Each wall is flat, endless, passes through zero and stands at right angles to its row. A trip goes straight from one point to another. Which walls does it cross, in order?
(in the rows, 128 means zero)

Walls:
(1): [86, 158, 102]
(2): [161, 103, 79]
(3): [157, 144, 120]
Trips:
[143, 142, 106] to [99, 161, 149] => 2, 3
[174, 139, 112] to [87, 171, 145] => 1, 2, 3
[161, 137, 121] to [180, 127, 144] => none
[148, 138, 120] to [93, 120, 113] => 1, 3, 2
[123, 122, 142] to [166, 152, 123] => 3, 2

Walls:
(1): [117, 127, 175, 64, 129, 138, 123, 123]
(2): [118, 135, 135, 146, 80, 174, 119, 150]
(3): [139, 102, 170, 141, 143, 105, 82, 210]
(4): [115, 107, 102, 124, 120, 145, 131, 163]
(5): [100, 115, 172, 127, 117, 144, 109, 111]
Trips:
[146, 123, 131, 192, 127, 159, 117, 120] to [135, 134, 104, 79, 132, 164, 84, 147] => 4, 1, 5
[175, 161, 120, 141, 165, 155, 122, 177] to [135, 145, 151, 169, 112, 58, 124, 145] => 4, 2
[121, 150, 148, 114, 149, 87, 109, 88] to [116, 161, 90, 111, 103, 140, 123, 99] => 5, 2, 1
[145, 138, 89, 146, 175, 137, 97, 134] to [80, 126, 91, 149, 104, 173, 150, 75] => 3, 2, 5

Walls:
(1): [106, 114, 127, 147, 150, 150, 115, 103, 137, 166, 152]
(2): [146, 150, 85, 90, 145, 111, 140, 95, 128, 113, 145]
(3): [43, 127, 167, 142, 139, 150, 97, 90, 179, 97, 146]
(4): [129, 119, 145, 121, 120, 189, 110, 77, 118, 149, 170]
(5): [59, 111, 146, 157, 106, 170, 110, 119, 149, 103, 141]
(6): [131, 171, 162, 125, 93, 108, 141, 106, 170, 123, 138]
Trips:
[165, 88, 169, 136, 178, 126, 177, 159, 126, 91, 147] to [130, 135, 159, 113, 137, 114, 159, 170, 117, 131, 192] => 6
[125, 130, 135, 157, 138, 144, 87, 80, 160, 134, 124] to [112, 124, 136, 120, 144, 156, 68, 109, 136, 141, 111] => 6
[160, 123, 81, 202, 88, 125, 160, 135, 131, 99, 186] to [116, 148, 193, 148, 162, 131, 87, 139, 118, 39, 95] => 2, 3
[124, 142, 131, 177, 115, 140, 133, 151, 99, 122, 61] to [123, 159, 81, 97, 193, 131, 109, 173, 118, 111, 145] => 5, 2

Walls:
(1): [128, 119, 151, 163, 94, 93, 92, 126, 71, 128, 103, 68, 158, 108]
(2): [123, 154, 73, 116, 116, 105, 157, 96, 77, 71, 133, 122, 99, 97]
(3): [162, 141, 128, 131, 159, 150, 204, 137, 105, 130, 137, 47, 113, 146]
(4): [134, 84, 122, 120, 104, 121, 187, 131, 115, 143, 138, 148, 137, 138]
(5): [131, 130, 126, 99, 158, 119, 184, 187, 114, 126, 113, 140, 174, 149]
(6): [108, 154, 143, 116, 147, 104, 148, 119, 163, 116, 131, 141, 114, 102]
(7): [144, 144, 143, 115, 95, 165, 104, 113, 165, 124, 139, 115, 157, 137]
Trips:
[143, 127, 162, 98, 94, 89, 92, 159, 124, 162, 137, 82, 158, 132] to [145, 134, 148, 141, 92, 145, 99, 74, 151, 126, 80, 127, 161, 107] => 5
[87, 103, 125, 137, 143, 136, 127, 84, 133, 73, 171, 123, 154, 160] to [167, 165, 96, 146, 109, 132, 154, 118, 77, 154, 116, 127, 162, 153] => 6, 3, 1, 5, 7
[155, 136, 106, 152, 162, 140, 166, 159, 122, 176, 157, 102, 112, 96] to [146, 104, 129, 83, 134, 134, 152, 142, 125, 140, 101, 135, 139, 60] => 6, 2
[143, 182, 134, 72, 125, 169, 189, 84, 115, 76, 148, 110, 110, 106] to [119, 98, 134, 114, 98, 156, 126, 88, 161, 127, 173, 158, 119, 112] => 5, 3, 2
[158, 104, 154, 111, 152, 98, 138, 126, 104, 105, 168, 87, 117, 148] to [141, 121, 99, 105, 64, 113, 146, 186, 179, 138, 154, 167, 133, 161] => 1, 2, 7, 3
[134, 165, 136, 85, 106, 100, 152, 112, 174, 123, 151, 125, 126, 143] to [117, 144, 121, 118, 111, 105, 93, 188, 139, 118, 116, 98, 110, 115] => 4, 3, 1, 2, 7
[92, 53, 67, 127, 153, 173, 130, 115, 134, 121, 141, 114, 109, 124] to [75, 132, 139, 143, 114, 154, 99, 101, 115, 70, 123, 200, 174, 131] => 3, 7, 4, 6

Walls:
(1): [151, 79, 135, 155, 118, 138, 92, 96, 125, 176, 124, 193, 114, 139, 127, 93, 99, 188, 115, 112]
(2): [109, 143, 143, 139, 145, 141, 87, 113, 144, 142, 127, 177, 158, 130, 164, 156, 130, 85, 154, 150]
(3): [169, 118, 133, 149, 191, 101, 152, 126, 164, 100, 130, 141, 195, 114, 150, 158, 131, 114, 157, 113]
(4): [130, 120, 109, 184, 104, 187, 124, 110, 106, 156, 147, 113, 152, 106, 167, 138, 70, 185, 145, 120]
(5): [97, 115, 119, 124, 157, 79, 125, 189, 105, 111, 154, 114, 79, 109, 93, 149, 86, 161, 146, 135]
(6): [112, 171, 176, 156, 102, 151, 193, 105, 149, 154, 87, 115, 50, 174, 178, 103, 147, 125, 192, 121]
(7): [141, 135, 146, 148, 161, 129, 139, 88, 137, 102, 150, 90, 93, 191, 156, 98, 165, 93, 128, 147]
(8): [138, 150, 86, 152, 117, 114, 144, 157, 130, 125, 105, 120, 113, 159, 130, 100, 192, 120, 77, 140]
(9): [168, 99, 127, 119, 148, 70, 189, 164, 110, 103, 155, 84, 107, 156, 104, 122, 117, 137, 101, 144]
Trips:
[129, 146, 118, 171, 116, 144, 156, 99, 198, 166, 156, 160, 152, 113, 111, 128, 122, 98, 122, 105] to [139, 117, 124, 165, 163, 139, 115, 134, 93, 65, 136, 142, 120, 121, 108, 124, 162, 128, 97, 160] => 8, 7, 6, 4, 9, 1, 5, 2
[168, 131, 127, 56, 96, 117, 132, 139, 161, 170, 102, 100, 90, 127, 199, 179, 75, 131, 100, 128] to [93, 156, 136, 171, 144, 164, 154, 176, 86, 80, 117, 110, 122, 130, 107, 123, 116, 132, 104, 163] => 5, 8, 7

Walls:
(1): [98, 113, 82, 180, 123, 143, 119, 105, 133, 117, 155, 151, 91, 120, 128, 76, 167, 141, 156, 102, 158, 94, 131, 91, 141, 181, 114, 150, 145, 101, 123, 112, 190, 180, 102, 90, 147, 161, 165, 130, 120, 126, 139, 115, 91, 159, 132, 114]
(2): [163, 64, 84, 175, 166, 132, 164, 45, 120, 138, 134, 178, 124, 146, 93, 121, 154, 161, 123, 112, 103, 149, 126, 165, 132, 128, 157, 135, 128, 127, 85, 139, 156, 155, 186, 105, 87, 201, 119, 149, 123, 150, 116, 86, 146, 111, 56, 134]
(3): [143, 87, 121, 126, 160, 81, 109, 123, 167, 108, 174, 175, 110, 123, 124, 170, 143, 115, 169, 153, 147, 169, 116, 96, 135, 149, 144, 146, 144, 97, 121, 131, 78, 101, 140, 158, 177, 130, 43, 173, 104, 189, 96, 130, 74, 149, 98, 100]
(4): [141, 207, 146, 149, 116, 129, 119, 137, 152, 120, 147, 107, 95, 196, 146, 168, 197, 121, 98, 152, 146, 61, 137, 97, 137, 120, 148, 118, 151, 125, 110, 76, 196, 106, 124, 145, 126, 99, 143, 85, 121, 102, 133, 157, 173, 149, 159, 165]
(5): [102, 120, 117, 134, 109, 171, 168, 132, 139, 133, 127, 200, 145, 113, 121, 98, 138, 123, 77, 93, 161, 92, 97, 141, 149, 116, 174, 111, 137, 144, 164, 142, 161, 95, 128, 121, 186, 120, 151, 146, 143, 94, 108, 168, 123, 107, 127, 148]
(6): [139, 110, 102, 100, 168, 141, 193, 126, 145, 104, 114, 130, 124, 91, 121, 111, 142, 125, 91, 107, 176, 144, 168, 125, 114, 87, 122, 92, 127, 150, 142, 90, 120, 167, 173, 191, 192, 121, 143, 119, 154, 141, 103, 136, 114, 91, 103, 131]
(7): [74, 137, 104, 150, 83, 123, 156, 169, 129, 85, 120, 118, 126, 118, 132, 84, 100, 165, 61, 115, 149, 50, 123, 136, 163, 119, 119, 215, 173, 162, 119, 89, 107, 131, 142, 181, 150, 128, 119, 125, 78, 128, 146, 80, 118, 121, 120, 135]
Trips:
[193, 64, 139, 94, 89, 133, 85, 126, 181, 61, 104, 125, 144, 111, 218, 125, 175, 136, 110, 84, 108, 103, 137, 161, 181, 178, 187, 136, 138, 109, 189, 195, 93, 160, 108, 103, 112, 90, 143, 108, 145, 100, 150, 120, 136, 105, 149, 129] to [106, 168, 122, 131, 129, 165, 134, 158, 145, 173, 143, 150, 107, 98, 140, 149, 150, 56, 129, 147, 167, 118, 111, 126, 131, 73, 111, 75, 125, 150, 149, 139, 87, 151, 121, 136, 157, 108, 71, 136, 124, 155, 141, 121, 91, 172, 157, 132] => 1, 3, 6, 4
[145, 129, 101, 80, 181, 155, 54, 113, 139, 176, 134, 95, 155, 101, 120, 118, 197, 96, 119, 119, 96, 129, 105, 98, 133, 96, 101, 108, 144, 110, 140, 104, 87, 98, 105, 177, 160, 135, 140, 118, 162, 100, 112, 110, 151, 129, 114, 110] to [108, 117, 140, 123, 144, 171, 150, 161, 177, 126, 121, 121, 142, 134, 158, 95, 172, 182, 114, 148, 141, 114, 122, 150, 148, 74, 148, 141, 143, 115, 148, 136, 186, 98, 119, 145, 139, 139, 149, 163, 149, 117, 156, 153, 109, 123, 144, 140] => 5, 3, 7, 1

Walls:
(1): [140, 82, 107, 164, 160, 156, 129, 134, 101, 122, 153, 117, 153, 160, 114, 136, 150, 158, 76, 115, 162, 79, 180, 132, 108, 115, 115, 164, 146, 110, 137, 152, 114, 126, 183, 124, 98, 128, 138, 109, 130, 139, 112, 142, 126, 121, 182, 111]
(2): [143, 167, 105, 107, 173, 116, 155, 79, 71, 139, 77, 184, 105, 99, 91, 157, 82, 81, 136, 154, 121, 154, 124, 108, 120, 90, 114, 136, 106, 147, 84, 124, 123, 103, 154, 53, 113, 132, 120, 98, 72, 78, 143, 126, 128, 139, 118, 112]
(3): [168, 151, 118, 125, 88, 155, 171, 139, 122, 129, 88, 112, 157, 75, 97, 69, 152, 141, 118, 114, 112, 149, 107, 82, 146, 169, 167, 116, 100, 134, 166, 143, 134, 118, 115, 150, 123, 153, 139, 139, 115, 100, 135, 140, 84, 101, 76, 154]
(4): [110, 87, 110, 156, 53, 144, 132, 148, 114, 159, 192, 116, 210, 97, 111, 132, 127, 114, 171, 100, 116, 153, 123, 77, 110, 124, 153, 149, 110, 131, 137, 157, 146, 175, 103, 158, 155, 163, 124, 179, 100, 148, 89, 142, 148, 113, 134, 125]
(5): [125, 100, 94, 159, 94, 101, 120, 142, 167, 121, 123, 136, 96, 107, 123, 134, 124, 91, 148, 180, 167, 136, 113, 128, 96, 163, 127, 138, 193, 134, 99, 78, 116, 151, 107, 92, 135, 105, 178, 130, 127, 95, 78, 113, 98, 157, 129, 80]
(6): [58, 126, 103, 64, 120, 131, 111, 138, 132, 130, 118, 125, 130, 138, 114, 135, 162, 134, 116, 123, 90, 122, 108, 120, 131, 106, 156, 97, 130, 154, 136, 151, 149, 99, 172, 145, 151, 151, 82, 114, 108, 128, 73, 175, 104, 178, 155, 107]
(7): [146, 138, 104, 163, 105, 79, 134, 159, 163, 104, 164, 149, 127, 177, 146, 59, 138, 120, 129, 88, 131, 132, 122, 92, 105, 74, 119, 123, 123, 96, 124, 110, 122, 94, 113, 136, 128, 134, 114, 153, 93, 108, 170, 84, 80, 98, 172, 172]
(8): [142, 106, 152, 108, 111, 176, 119, 100, 115, 117, 137, 126, 61, 127, 94, 109, 49, 106, 133, 173, 78, 104, 108, 130, 163, 179, 130, 119, 132, 173, 160, 113, 111, 129, 90, 100, 138, 168, 93, 98, 133, 159, 146, 99, 129, 129, 157, 94]
(9): [163, 125, 124, 79, 120, 122, 144, 103, 149, 148, 116, 112, 113, 144, 142, 137, 164, 148, 164, 121, 98, 165, 158, 124, 133, 143, 144, 128, 125, 149, 128, 170, 123, 147, 135, 137, 136, 117, 138, 110, 136, 187, 118, 98, 143, 134, 126, 97]
(10): [138, 194, 125, 161, 128, 128, 152, 153, 128, 167, 181, 94, 140, 105, 100, 195, 169, 138, 101, 153, 118, 123, 116, 156, 91, 87, 138, 116, 95, 128, 126, 188, 98, 113, 152, 46, 115, 143, 93, 94, 152, 150, 119, 167, 162, 159, 134, 128]
Trips:
[146, 165, 95, 153, 152, 133, 122, 105, 86, 97, 107, 160, 105, 172, 176, 126, 153, 112, 127, 119, 120, 109, 144, 123, 72, 54, 99, 136, 140, 161, 170, 182, 123, 131, 146, 141, 172, 111, 141, 131, 169, 121, 47, 145, 123, 171, 84, 106] to [197, 90, 147, 96, 148, 106, 141, 139, 100, 51, 82, 154, 167, 74, 138, 145, 91, 105, 111, 124, 154, 139, 99, 113, 171, 107, 84, 154, 162, 144, 107, 113, 128, 115, 134, 118, 125, 154, 144, 127, 120, 117, 133, 129, 148, 160, 150, 110] => 10, 9, 6, 8
[101, 157, 166, 138, 122, 126, 79, 104, 137, 92, 148, 101, 142, 131, 181, 96, 129, 43, 163, 214, 175, 120, 132, 114, 173, 143, 105, 109, 117, 106, 121, 138, 170, 111, 91, 202, 112, 166, 79, 143, 127, 106, 93, 120, 144, 135, 107, 86] to [162, 129, 135, 137, 114, 144, 116, 136, 83, 145, 141, 140, 107, 120, 115, 142, 106, 137, 131, 138, 126, 137, 69, 94, 123, 171, 141, 99, 69, 133, 141, 109, 118, 106, 105, 88, 128, 150, 110, 101, 130, 105, 138, 84, 150, 140, 124, 75] => 6, 3, 2, 10

Walls:
(1): [204, 138, 72, 108, 117, 162, 158, 101, 121, 101, 98, 163, 130, 97, 113, 102, 167, 148, 121, 93, 110, 55, 127, 149, 146, 129, 122, 141, 125, 135, 96, 90, 162, 95, 126, 112, 184, 160, 151, 135, 153, 116, 49, 127, 123, 73, 107, 141]
(2): [108, 132, 116, 107, 123, 123, 91, 101, 147, 131, 119, 96, 180, 104, 111, 156, 137, 124, 161, 83, 171, 129, 168, 121, 138, 159, 113, 115, 100, 117, 125, 111, 123, 146, 85, 142, 159, 165, 120, 171, 150, 110, 146, 177, 110, 89, 158, 114]
(3): [127, 79, 173, 138, 132, 121, 137, 143, 121, 148, 156, 105, 170, 110, 158, 117, 89, 117, 91, 120, 76, 143, 106, 147, 87, 111, 82, 61, 137, 193, 179, 100, 93, 120, 94, 152, 98, 107, 150, 133, 134, 150, 112, 72, 106, 105, 149, 153]
(4): [143, 136, 123, 147, 119, 78, 113, 91, 121, 182, 110, 123, 127, 100, 222, 111, 119, 83, 108, 168, 124, 131, 158, 83, 170, 165, 109, 122, 115, 161, 153, 169, 124, 118, 140, 126, 127, 152, 166, 126, 118, 174, 126, 162, 159, 149, 154, 108]
(5): [176, 111, 163, 190, 143, 175, 139, 108, 91, 156, 153, 165, 169, 129, 179, 142, 134, 143, 105, 109, 114, 121, 113, 94, 186, 160, 88, 111, 149, 127, 182, 150, 97, 144, 115, 116, 140, 91, 101, 158, 107, 117, 92, 87, 120, 197, 120, 135]
Trips:
[133, 106, 141, 151, 135, 137, 165, 154, 114, 91, 91, 144, 110, 107, 122, 100, 157, 134, 165, 113, 102, 66, 104, 131, 155, 124, 116, 109, 126, 119, 179, 138, 165, 151, 134, 128, 91, 123, 133, 124, 157, 153, 117, 121, 116, 134, 113, 155] to [84, 127, 116, 97, 149, 138, 156, 131, 136, 120, 150, 112, 127, 181, 104, 140, 130, 131, 133, 85, 158, 179, 175, 116, 119, 144, 127, 125, 134, 98, 150, 144, 172, 145, 85, 117, 74, 102, 121, 154, 102, 108, 146, 114, 182, 107, 185, 160] => 1, 2, 5, 3
[169, 177, 110, 152, 119, 145, 67, 153, 130, 189, 146, 170, 127, 159, 147, 74, 139, 98, 93, 132, 108, 183, 88, 106, 104, 81, 125, 108, 144, 136, 124, 92, 171, 145, 126, 144, 131, 135, 118, 110, 71, 156, 118, 154, 101, 97, 111, 181] to [89, 102, 148, 123, 160, 149, 163, 154, 138, 142, 158, 85, 166, 111, 121, 137, 199, 147, 147, 169, 141, 177, 120, 157, 157, 130, 171, 176, 102, 121, 151, 96, 125, 126, 102, 115, 176, 137, 166, 117, 111, 135, 116, 147, 101, 128, 138, 123] => 5, 1, 4, 2, 3
[101, 114, 130, 136, 121, 166, 169, 147, 89, 129, 169, 133, 165, 110, 104, 155, 150, 81, 116, 102, 209, 113, 127, 96, 182, 169, 133, 174, 97, 104, 197, 113, 134, 129, 147, 125, 140, 152, 103, 143, 107, 173, 67, 128, 58, 185, 144, 137] to [150, 126, 128, 132, 118, 163, 94, 73, 123, 155, 129, 167, 201, 136, 83, 126, 135, 119, 124, 89, 113, 130, 97, 121, 94, 121, 176, 131, 99, 138, 121, 86, 139, 173, 132, 108, 144, 108, 143, 165, 110, 119, 129, 66, 122, 132, 138, 131] => 4, 3
[128, 151, 159, 128, 141, 151, 132, 132, 91, 113, 86, 107, 107, 129, 155, 88, 153, 125, 165, 117, 147, 129, 118, 135, 121, 104, 98, 165, 167, 122, 158, 76, 176, 128, 105, 161, 158, 169, 81, 146, 111, 141, 130, 115, 141, 166, 92, 111] to [181, 139, 175, 163, 110, 151, 113, 99, 174, 113, 157, 143, 165, 145, 132, 137, 61, 130, 69, 126, 95, 176, 114, 145, 124, 125, 148, 151, 165, 155, 107, 124, 69, 62, 148, 153, 101, 137, 95, 107, 145, 73, 183, 161, 122, 185, 107, 113] => 1, 3
[118, 142, 132, 78, 120, 91, 121, 128, 87, 170, 127, 98, 126, 185, 84, 104, 123, 108, 126, 103, 111, 85, 115, 102, 108, 136, 205, 145, 116, 133, 155, 69, 174, 155, 161, 93, 149, 132, 110, 114, 111, 100, 152, 177, 124, 143, 165, 107] to [157, 168, 105, 129, 169, 124, 124, 122, 129, 194, 161, 131, 179, 110, 137, 100, 157, 131, 113, 129, 172, 112, 159, 109, 156, 93, 135, 128, 99, 127, 146, 139, 103, 103, 110, 151, 127, 106, 139, 123, 82, 98, 145, 120, 105, 132, 155, 115] => 4, 5, 3
[124, 142, 117, 121, 128, 138, 98, 128, 137, 184, 158, 129, 172, 76, 170, 155, 149, 108, 112, 110, 120, 144, 122, 145, 155, 122, 70, 103, 118, 117, 87, 127, 155, 142, 144, 166, 193, 152, 88, 183, 136, 78, 145, 81, 106, 158, 121, 63] to [97, 136, 117, 111, 92, 142, 46, 114, 142, 186, 122, 111, 155, 134, 121, 152, 105, 107, 191, 92, 144, 128, 194, 124, 101, 106, 164, 93, 174, 105, 134, 159, 100, 144, 217, 147, 126, 156, 143, 117, 117, 93, 124, 78, 112, 153, 124, 150] => 1, 3, 5, 4
[130, 133, 147, 130, 185, 113, 137, 94, 136, 164, 157, 135, 71, 124, 194, 112, 179, 119, 106, 154, 135, 114, 144, 117, 146, 140, 139, 130, 126, 115, 107, 158, 130, 155, 70, 159, 92, 144, 137, 160, 135, 143, 88, 84, 96, 158, 147, 118] to [142, 128, 137, 92, 118, 138, 112, 95, 166, 167, 78, 182, 117, 96, 126, 108, 177, 120, 77, 144, 149, 132, 141, 125, 181, 107, 118, 152, 143, 97, 144, 122, 82, 170, 127, 129, 84, 150, 105, 105, 92, 113, 94, 159, 131, 141, 179, 162] => 3, 1, 2

Walls:
(1): [138, 161, 183, 127, 150, 129, 128, 132, 133, 108, 118, 132, 126, 134, 107, 88, 115, 90, 118, 76, 140, 135, 105, 113, 114, 126, 122, 146, 128, 135, 123, 118, 162, 109, 91, 121, 201, 135, 170, 156, 148, 157, 119, 140, 147, 121, 113, 92]
(2): [101, 142, 119, 88, 108, 151, 106, 142, 104, 112, 124, 130, 98, 150, 182, 147, 106, 111, 77, 146, 166, 154, 98, 142, 102, 69, 93, 145, 108, 168, 175, 57, 93, 105, 91, 78, 95, 132, 142, 142, 105, 123, 104, 115, 231, 174, 86, 103]
(3): [193, 133, 147, 145, 127, 120, 168, 137, 90, 115, 147, 140, 155, 141, 100, 106, 94, 160, 117, 152, 94, 138, 132, 148, 129, 133, 110, 148, 117, 149, 137, 155, 147, 109, 81, 122, 143, 176, 100, 117, 148, 173, 124, 73, 133, 118, 111, 168]
(4): [132, 129, 126, 85, 119, 105, 92, 143, 97, 111, 156, 115, 91, 85, 112, 120, 100, 159, 86, 122, 73, 108, 113, 150, 129, 145, 101, 133, 81, 116, 110, 110, 144, 172, 106, 197, 90, 97, 102, 138, 146, 105, 117, 120, 160, 132, 62, 115]
(5): [155, 127, 186, 150, 140, 140, 170, 101, 68, 84, 124, 157, 133, 127, 137, 110, 96, 77, 168, 133, 108, 140, 142, 106, 131, 176, 163, 160, 88, 111, 112, 214, 103, 102, 148, 141, 104, 147, 159, 99, 145, 71, 89, 142, 116, 155, 167, 109]
(6): [103, 136, 195, 124, 126, 93, 154, 129, 128, 135, 155, 143, 125, 129, 164, 112, 158, 131, 167, 102, 168, 147, 184, 84, 164, 94, 140, 117, 97, 154, 151, 134, 130, 104, 117, 112, 115, 104, 84, 109, 120, 103, 131, 114, 131, 141, 168, 71]
Trips:
[136, 160, 162, 134, 143, 139, 84, 166, 78, 92, 103, 122, 105, 124, 125, 115, 120, 98, 113, 90, 160, 125, 94, 93, 153, 143, 145, 145, 127, 106, 136, 127, 141, 125, 137, 80, 106, 128, 119, 129, 165, 154, 117, 118, 115, 106, 152, 151] to [142, 147, 110, 140, 150, 129, 172, 124, 165, 141, 116, 152, 138, 162, 66, 170, 108, 116, 185, 123, 165, 172, 90, 178, 154, 105, 165, 138, 128, 133, 131, 107, 148, 81, 119, 109, 83, 135, 113, 125, 153, 125, 137, 70, 152, 113, 134, 103] => 5
[128, 126, 78, 118, 164, 185, 109, 163, 155, 68, 156, 135, 122, 97, 116, 77, 90, 94, 183, 132, 108, 114, 135, 104, 105, 166, 112, 126, 76, 109, 119, 123, 120, 199, 92, 124, 146, 155, 186, 128, 72, 171, 114, 124, 93, 76, 98, 156] to [64, 117, 151, 119, 149, 102, 136, 129, 145, 140, 86, 162, 92, 164, 116, 102, 111, 114, 120, 186, 79, 124, 141, 110, 139, 190, 134, 142, 116, 95, 130, 142, 154, 125, 105, 136, 124, 81, 63, 138, 165, 134, 141, 126, 89, 229, 187, 138] => 1, 6, 3
[75, 130, 138, 114, 124, 120, 49, 127, 98, 110, 126, 76, 89, 112, 130, 90, 90, 168, 102, 108, 91, 143, 111, 108, 104, 128, 142, 95, 119, 133, 142, 162, 170, 173, 128, 207, 121, 152, 97, 120, 110, 134, 102, 171, 103, 115, 114, 133] to [134, 139, 119, 116, 77, 123, 138, 115, 163, 106, 108, 148, 140, 67, 72, 141, 168, 104, 149, 191, 143, 133, 142, 130, 97, 86, 148, 80, 134, 131, 197, 147, 133, 157, 142, 137, 142, 36, 141, 165, 114, 183, 124, 130, 125, 114, 164, 138] => 4, 6
[163, 138, 140, 149, 156, 80, 108, 122, 156, 100, 95, 122, 139, 147, 99, 76, 126, 138, 131, 190, 136, 115, 137, 158, 190, 134, 119, 111, 99, 89, 108, 140, 162, 96, 99, 141, 92, 145, 87, 98, 169, 83, 133, 118, 127, 142, 182, 72] to [120, 138, 74, 102, 118, 142, 149, 113, 87, 151, 136, 104, 122, 139, 145, 142, 75, 102, 122, 96, 123, 146, 128, 125, 141, 145, 100, 125, 125, 137, 138, 152, 126, 148, 148, 147, 94, 110, 124, 174, 159, 116, 153, 156, 194, 99, 127, 112] => 2, 3, 6
[135, 111, 92, 110, 144, 142, 131, 89, 130, 112, 164, 182, 96, 111, 116, 122, 101, 154, 102, 90, 110, 129, 138, 133, 115, 89, 136, 123, 145, 126, 102, 172, 132, 135, 167, 117, 146, 165, 132, 117, 133, 95, 118, 166, 126, 162, 98, 177] to [113, 139, 136, 123, 146, 135, 193, 153, 135, 118, 121, 154, 144, 130, 85, 158, 127, 148, 157, 175, 164, 114, 127, 113, 93, 88, 150, 123, 169, 79, 82, 102, 135, 130, 103, 149, 78, 133, 106, 135, 156, 138, 107, 113, 123, 129, 114, 132] => 4, 5
